Each row is a point. Each copy is the shape, with its points in the same order, stretched, turned, moved and blurred by noise. Some copies are also mirrored. Which?
In the rows, zero is written as 128.

Shape, 6 rows:
[[115  86 156]
 [155 154 119]
 [172 148 118]
 [176 162 121]
 [122  84 122]
 [110 143 124]]
Copy 1:
[[110 178 133]
 [158  96 114]
 [155  97 100]
 [172  88 100]
 [ 91 158 124]
 [139 118 148]]
Copy 1 is: mirrored
Copy 2:
[[ 91 114 167]
 [164 133 123]
 [180 127 132]
 [187 138 130]
 [101  96 147]
 [125 146 114]]
Copy 2 is: only turned
Copy 3, 6 rows:
[[122  72 150]
 [103 152 105]
 [ 99 146  84]
 [ 89 157  86]
 [148  77 120]
 [129 132 151]]
Copy 3 is: mirrored
Copy 4, 6 rows:
[[162  92 161]
 [135 147  85]
 [156 149  77]
 [149 167  73]
 [157  74 123]
 [108 118 115]]
Copy 4 is: only turned

Shape:
[[114 149 147 171]
 [144 106 122  85]
 [144  92 117  85]
 [100 132  74 150]
 [146 120 137  91]
 [178  62 109 139]
 [104 143 124 155]
 [153 143 134 133]
 [ 91 124 113 152]]
Copy 1, 9 rows:
[[170  85 143  86]
 [111 131 118 162]
 [106 129 105 167]
 [130 152 109  74]
 [117 122 138 162]
 [156 119  63 161]
 [148 114 134  79]
 [162 116 145 134]
 [129 119 115  72]]
Copy 1 is: mirrored
Copy 2 (9 x 4):
[[129 185 138 140]
 [131  80 148 131]
 [123  78 149 116]
 [108 173 117  79]
 [145 100 143 141]
 [ 97  91 208  98]
 [113 181 125 128]
 [151 144 161 131]
 [ 98 171 115 121]]
Copy 2 is: mirrored
Copy 3, 9 rows:
[[143 155  92 156]
 [109 105 158  96]
 [102  88 167  99]
 [153 135 171 167]
 [115 118 136  92]
 [136  46 143 128]
 [141 154 124 157]
 [147 136 106 111]
 [125 136 147 164]]
Copy 3 is: mirrored
Copy 4, 9 rows:
[[157 151 139 170]
 [104 139 161  73]
 [111 127 166  65]
 [105  92 101 138]
 [111 151 161  96]
 [117  81 219  85]
 [139 135 118 157]
 [116 148 158 139]
 [141 120 116 133]]
Copy 4 is: mirrored

Shape (12 x 8):
[[115 163 112  72 179 105 140 149]
 [120 159 159 155 141 187 139 132]
 [166 116  97 102 130 159 122 129]
 [172 163 114 141 106 113 115 145]
 [169 141 157 112 111 126 143  97]
 [162 113 240 117 114 100 131 109]
 [129 149 103 130 131 104 122 141]
 [145 153 111 146 123 129 110 139]
 [151 125 104 125 157 102 120 106]
 [135 157 144 152 123 145 198 141]
 [131 152 153 106 117  94 114 101]
 [ 30  53 110 116 135 113 130 106]]
Copy 1:
[[ 86 175 179  87 116 126 121 144]
 [154 140 133 114 143 144 148  84]
 [103 120 145 160 145 126 168 132]
 [139 145 126 157 139 137 112 155]
 [160 123 145 153 106  97 143 122]
 [213  90 195 133  90  93 104 115]
 [118 143 131 114 145 123 111 156]
 [128 136 123 139 152 136 118 141]
 [113 142 151 130 155  89 128 146]
 [172 174 119 106 128 124 179 140]
 [141 121 146 124 101 101  86 134]
 [100  78 122  36 145  88 137 151]]
Copy 1 is: mirrored
Copy 2 (12 x 8):
[[ 68 158 142 127 189  86 135 135]
 [ 71 150 156 103 106 161 143  84]
 [142 171 115 102 145 127 105 123]
 [122 151 137 153  76 106 111 143]
 [123 135 180  88 103 100 104 138]
 [105  97 228 108 123 127  68 125]
 [113 125 124 152 128 101 126 128]
 [110 136 123 144  93 122 119 116]
 [135 129 149 143 142  97 110  95]
 [104 135 161  99 103 143 182 147]
 [ 98 103 167 108 114  81  97 126]
 [114  21  93 109 214 130 126  70]]
Copy 2 is: only turned

Shape (14 x 11):
[[156 121 167 163 142 121 141 114 141  89 110]
 [157 117 145 119 140 202 119 161 154 135 127]
 [161 138 155 137 137 120 102 101 165 132 147]
 [ 94 137 151  76 136 116 112 103 119 149 105]
 [ 76 120 147 161 115 130 118  92 100 122 190]
 [104 125  63 154 125 110 120 128 109 107 106]
 [165 119 148  82 140 124 103 123 111 140 113]
 [109 133 158 161 129 152  89 116 112 143 115]
 [154 195 163 135 146 124 109 136 113 141 129]
 [160 126 123 156 100 105 140  92 121 146 112]
 [114 142 112 136  13 131 105 103 105  95 167]
 [154 172 157 116 105 119 137 133 146 134 148]
 [153 133 147 140 153 227 103 114 107 146 125]
 [137 149  78 150 111 107 113 199 105 151 121]]
Copy 1 (14 x 11):
[[142 120 147 154 151 161 150 137 143  88  58]
 [162 144 108 156  96 178 109 191 103 145 146]
 [176 161 143 115 134 121 112 123 151 111 113]
 [100 113 173 104 126 114 142  99 142 166 172]
 [ 99 123  97 146 161  91 127  73 145  81 156]
 [131 103 165 171 140 103  79  88 142 155  81]
 [170  97 157 109 102 122 144 120 124 140 148]
 [131 139 156 144 118 124 131 114  97  91 138]
 [170 177 128 136 133 133 154  95  96 135 115]
 [152 114 141 106 130  98  99  81 116 107  63]
 [106 143  75 148  80  58 127  51 148 111  99]
 [153 174 100 122 128 116 143 114 133 151  95]
 [149 128  97 147  91 196 106 128  76 104 163]
 [185 145 130 176 110  80  97 125  78 176  89]]
Copy 1 is: mirrored
Copy 2 (14 x 11):
[[108  95 182 117 104 128 109 132  85  93 112]
 [136 108 168  96  78 160 136 108 125 175 160]
 [132 110 176 140  87  97 134  95 119 113 151]
 [ 82 128 113 131 116 145 150  70 139 132 138]
 [140 135 124 151  94 148  79 118 139  54 168]
 [156 112  77 151 120 152 112 149 131  97  74]
 [107  95 121 111 116 110 135  91  97 162 157]
 [119 147 130 158  84 144  85  91 122 138 134]
 [135 171 170 135 144  95 115 101 122 146 142]
 [134 123 125 167  98 119 133 143  81 105 129]
 [192 182  66 101  82 118 107 102  71  57 139]
 [140 162 160 110 115  95 151 109 108 104 153]
 [150 119 163 133  94 192 105  79 100 185 181]
 [151 160  84 136 131  85 116 179 144 153 102]]
Copy 2 is: only turned

Shape, 18 rows:
[[165 144 133 112  73 182 140 147 104 129 186 167]
 [138 123  93 163 122  78 112 116 118 152 111 132]
 [126  87 122  89 113 181 123 115  65  93 126 131]
 [126 148 121 165 143  95 120 146 122 150 110  96]
 [109  93 143 154 116 185 140 119 116  85 110 110]
 [134  89 150 115 161 169 150 143 121  98 130 141]
 [176 138 160  68  91 144 135  99 133 116 146 147]
 [159 136  73 151 127  72  92 143 128 115 142 111]
 [112 158  93 149 133  67  88 144 114 180 110 155]
 [163 117 160  91  59 165 106 103 128 104 169 182]
 [ 90 153  94 121 139  93  84 136 143 147 152 108]
 [127  94 140  91  55 145 152 139 136  98 164 160]
 [156 123 126 102  85 196 104 126 155  95 130 180]
 [134 124 133 161 130 100  63 144 114 151 141  99]
 [124 109 125 160 151  71  85 145 120 143 142 147]
 [100 135 103 186 175 102 117  91 109 124 149 120]
 [148  73 116 112 143 195 145 125 119 104 143 132]
 [120 120 142 131 152 161 138 144  87  44 117 135]]
Copy 1:
[[147 143 126 125  93 114 198  71 104 152 182  97]
 [141 121  84 151 120  74 109 155 136 173 158 124]
 [172 120 135 123  67 115 153  85 108 160  98 140]
 [104 141 111 156 122 111 101 165 119 147 149 117]
 [148 141 122 161 111 142 125  80 111 141 108 160]
 [146 117 146 123 125 140 159 131 104 144 118 155]
 [144 175 139  85 128  77 173  83 125 148 130 129]
 [124 131  58 144  95  89 137 171 134 135 155 104]
 [151 117 101 140 120  67  88 175 117 149 181  81]
 [178 156 122  97 110  72 166  35 123 125 155 141]
 [122 138 109 116 110 108  88 154 151 112 152  82]
 [188 149 144 137 118  97 177  78 154 131 140 133]
 [192 169 105  99 107 120 155  75  98 127 164 141]
 [100 124 103 135  83  92  92 134 125 119 171 139]
 [131  90 105 133 120  77 104 161 127 119 163 136]
 [108  84  81 137 142 110 105 131 123 148 123 108]
 [150 119 119 115 102 156 170 117 116 171 122 158]
 [152 130 120 152 110 131 160 107  72 115  81 129]]
Copy 1 is: mirrored
Copy 2:
[[153 126 123  86 151 130  73 153 100 133 115 156]
 [120 134  94 166 101 114 145 135 115 140 137 100]
 [154 103 127 100 173 166 130  92  87 106 134  90]
 [139 175 120 185 120 151 125 133 134 144 128 113]
 [127  95 170 135 135 209 116 103 101 100 123 133]
 [152  99 150 150 184 168 127 106 116 108 122 149]
 [162 137 150  77 126  88 126 124 117 109 122 133]
 [116 123 105 164 119 120 111 138 173 125 158  88]
 [118 171  71 162 122 108 154 134 132 179 116  86]
 [127 100 159  51 132  91 106 108 110 132 128 139]
 [123 167  99 138 148 140 136 126 171 164 165  95]
 [116  83 168  86 159 128 120 168 106 124 133 114]
 [130  75 139  77 128 137 122 107 134 131  97 161]
 [137 161 133 158 129 135  86  98 139 163 151 105]
 [103 141 114 190 162 108 114 114 129 156 140 104]
 [ 90 173  82 172 132 153 126 112 135 108 168 132]
 [174  68 136 137 172 183 127 112 109 100 146 147]
 [122 127 140 133 179 184 105 103 131  72 113 112]]
Copy 2 is: only turned
Copy 3 (18 x 12):
[[123 164 162 166  54 120 113 129 159 158 184 134]
 [115  83 127 136 157 121 152 152 176  95 134 134]
 [102 147 159 120 101 142  78 124  81 135 144 152]
 [120 106 115 159 171  98 161 152 153 116 103 105]
 [122 153 160 116 108 107 116 109 102 125  76 147]
 [108 192 176 128 123 147 125 142 115 129 120 128]
 [127 164 124 131  74 179 134  99 123 122 187 118]
 [137  94 120 149 158 102 118 160 168  86 138  95]
 [ 85  79 101 162 192 137 158 170 204 112 134 128]
 [100 164 149 132  34 176 101 105 154 114 176 127]
 [ 77 127 108 141 175 105 133 126 187 105 141  95]
 [ 99 164 171  83  44 140 105 144 141 134 162 118]
 [133 175 145 136  88 179  94  99 168 123 152 130]
 [ 88  91 141 185 144 132 135 132 159  98 122  86]
 [ 70 114 146 159 165 136 150 165 176  85 123 105]
 [ 86 135 135 155 175  71 149 126 158  64 101 159]
 [117 181 203 113 123 138 107 105 111 129 147 130]
 [124 185 134 131 112 114  90 159  91 102  89 147]]
Copy 3 is: mirrored

Shape:
[[132 111 174 118 172 144 152  81 104 142 149  89]
 [140 174 138  89 129 152 108 110 166 120 162  86]
 [ 86 139  98 156 102 129 153 100 118 159 125 151]
 [137 182 146  99 103 116 135 129 161 107 179 166]
 [144 124  84  95 113 103 142  90 124 107 121 125]
 [ 88 101 121 105 167 149 109 112 119 126 105 152]
 [ 86 101 166 132 115 111 112 104  91 115 118 137]
 [125 148 119 135 121  66 128 152 178 152 151 153]
 [162 108 117 122 103  72 140 152 112  88 105 126]
 [141 167  89 162 138  83  99 160 140 155 172 114]
 [119 117 135 100 160  79 104 150  90 128 154 110]
 [ 89 168 161 122 157  76 110 154  93 105 105 140]
 [156 120 148 128 159 102  97  88 125 134 117 137]
 [124 164  91 138 148 155 140 132 135 152 164 137]
 [ 94 150  94 160 177 124  90  82 146  74 124 112]]
Copy 1:
[[ 91 126 165 145 175 165  93 118 111 151 103 103]
 [144  96 120 100 126 178 113 169 102 126 163  84]
 [113 157 128 139  89 141 162  83 110 165 146 144]
 [146 148 124  88 122 136 176 152  75 116 174  75]
 [129  89 105 142 148 142 198 115 113 134 111 111]
 [ 92 122 113 121 151 159 139  79 114 104 117 166]
 [ 74 129 106 106 146 113 127  58 144 146 106 104]
 [124 129  95 109 104  96 171 178 127 118 173 151]
 [127 101  96 129 136 104 210 149 165 121  67  99]
 [134 116  80 142  61 102 122 206 100 123 142 144]
 [ 55  96  79 122 140 117 136 161 105 115 106 121]
 [ 64 147  42 136 140 124 139 138 143 100 139  99]
 [137 123  93 143 177 116 115 124 126 115  93 128]
 [132 148 140 136  72 170 140 160  76 127 153 139]
 [133  79  87 191 102 155  83  84 136  73 154 108]]
Copy 1 is: only turned
Copy 2 (15 x 12):
[[161 120 148 122 191  96 126  65  76  97 109 137]
 [155 169 105 104 156 125 177  96 141 110 124  91]
 [ 67 115 116 175 135  82 115 108 100 171 138 119]
 [ 93 206 132 114 160 119 152 142 151 115 144 108]
 [113 125  84 104 107  98 116 138 121 119 123 149]
 [ 81  87 120 130 146 150 104  84 115 119  99 125]
 [108  94 133 152 152 140 108 118  54 126 145 118]
 [103 132 115 172 166  94 108 173 175 109 124 116]
 [139 104 116 118 107 129  95 194 129 136 140 179]
 [153 151  79 192 171 109 100 139 164 115 144 131]
 [150 114  90 136 204 146  84 136 109  96 127 145]
 [115 138 114 164 175 170 111 162  76 126  90 128]
 [146 134 126 143 136 119  80 108  99  77 107 121]
 [107 158 111 152 166 103 130  87 165 149 124 132]
 [125 140  74 181 106 142 175  91 102  71  95 147]]
Copy 2 is: only turned

Shape:
[[146 132 141 141 145 160  75 123 156 133 101  95]
 [106 129 110 138 100  94 117 104 150 116 147 168]
 [ 80 125 150 163 145 132 112 139 147 147 128 132]
 [123 135 100 143 146 149 117 120 121 174 129 132]
 [119 146 142 144 147 167 100 120 145 144  81  71]
 [ 97 122 114 118  89  99  97 117 158 135 172 122]
 [152 124 128 115 112  86  52 117 122  85 127 155]
 [108 139 128 129 117  91 157 125 173 159 105 142]
 [118 139 145 141 129 107 142 144 121 158 139 118]
 [119 124 129 130 103  79 107 115 139 126 159 124]
 [157 145 122  97 108 141  83  65  86  68 142 156]
 [145  62 125  98 131 171 151  67  80 102 126 162]
 [118 125 113 108 145 171  89 170 124 133  86  84]
 [156 112 137  80 109 167  95  87 106 107 139 184]
 [137 136 111 164 172 166 124 157 169 134 120  85]
 [105 127 106 165 127 136 110 132 136 147  83 104]
 [124 138 133 165  98 155 129 150 143 132 108 118]
 [165 111 127 155 131 172  73 132 132 150 107  90]]
Copy 1, 18 rows:
[[131 105 116 167 198 109 123 158 167 100 157 114]
 [131 126 112  92 110 107 122 111 109  94 135 117]
 [ 91 103  94 124 139 117 151 136 142 118 116 160]
 [131 147  93 142 128 107 110 135 143 119  85 145]
 [130  85  84 163 193 139 138 184 165 118 115 128]
 [125 144 109  59 122 100 124 141 125 128 148 127]
 [129 120 177 126 159  76  91 151 112  70 180 112]
 [139 118  83 121  97 102 188 143 130 119 109 113]
 [ 98 141 114 130 119 113 151 147 123 143  90 130]
 [122 143 129  84 135 101 138 140  99 111 150 115]
 [171 111 186  95 172 131  57 130 109  74 156  99]
 [200 102 152 120 173 166 106  85  94 132 126 165]
 [120 100 107 177 166 142 109 217 173 145 142 182]
 [193  88 189 105 156 109  82 112 137 112 140 126]
 [ 83 147  89 179 156 156 142 142 180 130 144 150]
 [128 102  59 164 146 131 123 170 134 111 112 143]
 [111 101  89 143 129 143 129 148 146 158 120 118]
 [123 122 109 183 207 105 103 155 157 129 148 122]]
Copy 1 is: only turned
Copy 2 (18 x 12):
[[123 130  56 134 140 145 101 127 150 112 137  81]
 [145 141 102 142 137 101 170 133 151 138 138 165]
 [116 143 116 143 161 161 132 170 153 145 164 121]
 [113 132  96  97 118 140 137 133 142 170 166 116]
 [138 131  77 126 133 156 105 141 112 136 139  64]
 [108  95  88 172 140  93 169 124 149 147 139 113]
 [150 107  82 161 114  79  86 121 181  89 144 144]
 [153 168 141 112 149 106 181 128 155 144 130 112]
 [115 120 148 113 135 134 140 139 140 121 162 108]
 [124 102 107 150 150  89 145 126 150 120 151 127]
 [132 113  71 144  75 108  91  79  90 102 131 171]
 [111 116 111  95 131 147  71  67  66 150  90 200]
 [114  96  93 133  79 145  73 161 136 139 113  57]
 [103 129  91 142  90 137  93  50 122 118 111 162]
 [ 99 149  77  99 137 158 134 184 146 112 129  81]
 [168 116  89 111 133 136 126 168 138 159 138 104]
 [151 118 102 120 119 166 155 145 136 106 108 110]
 [126  89  48 114 139 152  94 116 155 117 130  84]]
Copy 2 is: only turned
Copy 3 (18 x 12):
[[108 192 153 109 129 157  98 158 133 146  90 114]
 [125 103 138 124 121 112  97 101 160 100 148 154]
 [102 151 147 132 153 155 110 142 139 148 154 142]
 [157 152 120 153 141 146 128 133 173 140 114 125]
 [109 192 148  97 171 153 118 155 137 165  85 126]
 [140 128 126 107 138 143  81 114 170  84 143 162]
 [115 113 137 108  87 135  76 144 120 104  91 152]
 [134  97 154 100 152 128 122 128 152 128 152 114]
 [148 142 143 123 143 171 144 147 128 131 130 140]
 [143 124 138 110 134 145  94 130 129  96 129 158]
 [110 150  89 112  92 106 117  95 130  89  66 171]
 [ 95 127  74 144 136 124 127  44 105 112  77 123]
 [107 153 126 115 162 186 110 146 173 147  53 139]
 [ 98 136  74 124  76 125 109  91 140 101 100 127]
 [113 188 181 147 161 173 136 151 160 136  86 107]
 [125 146 160 117 167 147 106 125 155 169 101 137]
 [114 162 169 105 129 170 130 111 149 153 121 134]
 [133 194 152 126 120 183  96 141 130 155  77 104]]
Copy 3 is: mirrored
Copy 4, 18 rows:
[[127 114  53 113 183 102 106 124 121 187 174 116]
 [111 154 138 139  85 164  98 116 119 135 120 167]
 [112  86  80 140 161 158 132 131 105 163  94 147]
 [163 104 118 123 134 105 126 135  98 176 110 125]
 [117  98  57 132 202 114 118 121 101 188 131  62]
 [112 117 166 159 130 146  72 104 109 172 148 157]
 [119 187 104 146 116 101  80 150 120 122 208 177]
 [111 127 116 154  99 149 108 146 157 158  64 116]
 [145 106 127 172 128 122 144 129 127 160 103 122]
 [125 143 145 181 101 127  90 101 125 146 144 157]
 [116 214 143 118 113  74 120  93  77 102 207 150]
 [125 124 161  65 108  58 112  70 120  75 125 139]
 [142  88  81 116 232 108 103 171 107 150 163  86]
 [101 164 161  73 121  67 109 116 116 109 180 169]
 [182  98  66 113 194 170 137 133 149 202 140 110]
 [136  85  66 138 153 138 107 143 100 157 119  87]
 [110  82  89 111 129 163 142 142 129 158 150  92]
 [144  77  65 108 169  86 107 127 122 191 197 116]]
Copy 4 is: mirrored

Shape (15 x 12):
[[126 165 115 154 131 176 107  94  84 148 138 122]
 [ 91 126  18 153 125 168 113  93 107  99 115 104]
 [ 98 128 138 113  90 167 100 128 122 128 127  98]
 [152 145 132 140 109 134 127 127 170 124 137 128]
 [138 174  94 120 107 134 147 126  87 152 138 152]
 [ 99 109 134 110  96 139 175 113  76 102 119  92]
 [106 115 121 164 116 174 110 100 141 109 127 177]
 [136 166 122 103  94 151 164 120 151 102  76 100]
 [125 115 156 144 136 143 126 131 124 121  80 101]
 [ 68 113 125 115 125 137 118 137 161 196 138 136]
 [121 102 144 101 120 187 122 111 159 109 159 139]
 [111 119 111 150 142 151 147 180 102 102 101 125]
 [130 123 146 161 136 124 114 120 103 130 171 142]
 [194 138 116 147  69 165 156 112  80 151 167 151]
 [151 128 107 121 124 112 109  88 132 109 117 149]]
Copy 1, 15 rows:
[[152 158  98 131 179 136 166 135 105  86 123 136]
 [ 95  86  71 140 183 165 126 197  89  54  58 117]
 [152 119 103 167 163 161 103 107 145  95 119 106]
 [151 141 107 108 125 136 114 150 151 135 108 140]
 [ 97 172 117  89 171 150 168 133 126  75 124 150]
 [109  99 147 128 161 115 122 111 155  77  80  80]
 [133 111  89 121 188 127 108 139 135 139  89 172]
 [114 138  99 120 155 160 144 149 153 125  70  58]
 [134 119 136 160 137 133 129 125 109 158 111  88]
 [124 192 145 190 153 138  77 144 131 118 131 162]
 [158  96  94 152 155 125 106 149 199 133 114 160]
 [105  82 159 121 176 158 124 164  96 130 130 112]
 [147 124 129 105 129  99 111 119 124 113 140 166]
 [153 142 143  65 161 144 200 109 172  71 105 194]
 [ 94 113  63 111 111 119 133 129 130 130 100 131]]
Copy 1 is: only turned
Copy 2 (15 x 12):
[[139 181 118 118 165 126  94 150 137  77 145 101]
 [ 73 140 117 120 197 134  30 130 157 127 209  82]
 [139 147 149 137 159 149 135  79 124  93 139  84]
 [ 95 126 136 149 136 127 158 127 118 114 147 152]
 [109 203 107  83 148 128  93 133 119 133 153 127]
 [124 138 126 104 144 162 113 111  94 120 121  43]
 [ 99 102 137 118 141 136  91 119 115  74 167 148]
 [ 66 151 134 132 163 187 146 102 126 113 140 100]
 [115 103 149 158 104 152 124 126 138  94 103  94]
 [145 149 202 168 129 132  94 126 100 129 131 129]
 [147 108 139 140 151 175 146 106  90  83 177 121]
 [ 81 116 150 108  76 138  89 120 138 126 169  89]
 [150 121 128 108 113  92 128 153 119 108 124 132]
 [120 195  59 111 143 117  94 133  74  94 175 124]
 [111 111 104 114 153 140 116 131 140 127 127 156]]
Copy 2 is: only turned
Copy 3:
[[104 102 128 160 130 168 175 124 109 154 173 137]
 [102 170  61 203 125 188 135  72  69 140 159 115]
 [ 68 149 149 119 149 134 128  94 102 132 136 110]
 [140 141 169 150 107 117 121 114 132 125 150  94]
 [105  91  87 172 111 123 140 142 126 179 193 132]
 [ 68 139  83 106 114  91 167  79 125 152 135 113]
 [112 145 129 162 108 160 153 151 119  82 145 114]
 [102 140 128 129 114  98 126  90  89 153 144  28]
 [117 145 134 109 145 128 153 109 134 136 105  81]
 [118 194 152  97 135 160  95 148 109 129 185 148]
 [ 87 137 156 106  91 147 118  99 118  79 135 107]
 [ 99 116  71 132 159 131 153  84 171 119 131  86]
 [135 109 135 146 118 129 161 128 157 123 147 173]
 [ 79  79 121 186  75 116 181 135 192 165 175 130]
 [146 130 113 175  86 132 113 146  95 147 125 125]]
Copy 3 is: only turned

Shape, 16 rows:
[[145 134  99 110 109 132  98 125 129 132 100 134]
 [123 145 106 140 110 143 142 165 130 151 120 129]
 [121 110 156  84 134  95 205 126 135 152 184  95]
 [138 126 108 102 243 134 140 122 138 136 118 139]
 [127  97 105 140 104 145 108 117 124 107  97  80]
 [173 106 137 122 151 146 119 122 184 147 142 139]
 [121 106 126  91 106 131 141 135 122 148  96 145]
 [142 118 103 141  99 126 144 103 154 154 119  79]
 [155 142 168 146 115 119 105 107 123  98 106  81]
 [126 161 120 142  98 136 126 137 110  42 125 122]
 [126 126 103 128 103 133 102 103 164 158 106 123]
 [121 120 129 104  93 149 107 121 128 127 103  86]
 [171 134 114 112 143 153 149 110 130 145 105 123]
 [123 110 152 147  93 141 159 103 133 104 122 146]
 [166 112 111 131  97 117 120 130 123 158 111 143]
 [125 125 130  95 128 143 110 122 105 162 159 135]]
Copy 1, 16 rows:
[[143 154 121 134 142 101 169 144 102 152 127 133]
 [135 119 145 164 136 124 122 151 112 121 108 151]
 [173  97 144 103 159 149  97 138  95   7 166 153]
 [151 162 179  65  77  87  92  71 157 142  98 161]
 [133 194 102 160 141 111 150 130 108 129 156  81]
 [180 134 131  95 114  67 118 148 150 144  93 138]
 [148 139 119 161 120 135 172 156  98 106 150 153]
 [169 152 121 156 177 118 146 133 131  90 130 115]
 [112 153 110 106 143 133 147 131 110 131 121  53]
 [ 90 148  68 116 149 129 113 130  94 178 140 113]
 [167 159 135 153 147 106 158 161 143 141 137 135]
 [161 171 115 158 143 137 152 144  83 120 153  93]
 [158 129 115 128 139 116 150  85 123 136  91 134]
 [114 122  76 150 132 134 142 146 144 136 159 127]
 [126 118 125 143 147  91 188 157 112 114 125 133]
 [139 105 166 120 131 104 138 129  93 104 170 123]]
Copy 1 is: mirrored
Copy 2:
[[134 131 151 122 112 147 140 123 107 114 124 137]
 [142 143 151 109 143  92 133 104 110 108 149 107]
 [129  95 107 110 199  78 103  94 135 138  94 134]
 [ 72 159 192 118 166 130 189 138 149 172  77 114]
 [143  89 142 102 103 174 108 113  94 122 127  98]
 [135 160 157 148 134 139 130 127 107 174 100  99]
 [157 128 131 111 167 143 153 114 117 112 134 135]
 [131 112 152 113 127 143  85  94  84 140 120 116]
 [138  92 115 119  64 160  99 110 121 171 147 137]
 [111  95 110 145  72 134 114 112 128  96 141 114]
 [126 143 170 129 122 153 120 137  73 138 135 143]
 [151  89 120 103 111 146 124 105  89 131 133 136]
 [113 138 146 112 133 148 141  77 111 145 104 125]
 [127 136 101 136 130 178 120 109 117 127 166 115]
 [156 150 152 115 128 145 116 106 120 107 120 127]
 [123 148 106  86 150 122 137 126 101 132 105 146]]
Copy 2 is: only turned
Copy 3:
[[120 100 126 146 132  93 144 120 101 117 140 132]
 [120 146 138 123 129 117 153 120 122  85  78 120]
 [ 52 119 175 103 168 165  82 125 168  84 116 143]
 [119 121  95 197 123 103  98 128 230 138 157 165]
 [108  72 110 100 127 128 154 140 101 130 135 134]
 [133 113 160 117 106 103  63 136 159 128 141 187]
 [118 110 138 149 148 126 133  91 101 117  99 137]
 [ 92  92 156  84 129 137 152 137 119 105 138 157]
 [145 105 115  66 150 134 112 116 142 124 183 126]
 [145 121  77 112 142 138 125 163  94  99 133 102]
 [113 109 146 122 108 107 147 112  95 128 156 164]
 [104 100 136 117 128 147 144 105  95 129 143 113]
 [141 103 148 155 154 120 136 120 164 122 118 142]
 [145 119 129  93 149 168 101 126  86 121 110 171]
 [135 101 141 111 150  83 134 114  98 115 111 157]
 [112 146 136 143 158 102 114 117 113 153 136 138]]
Copy 3 is: mirrored
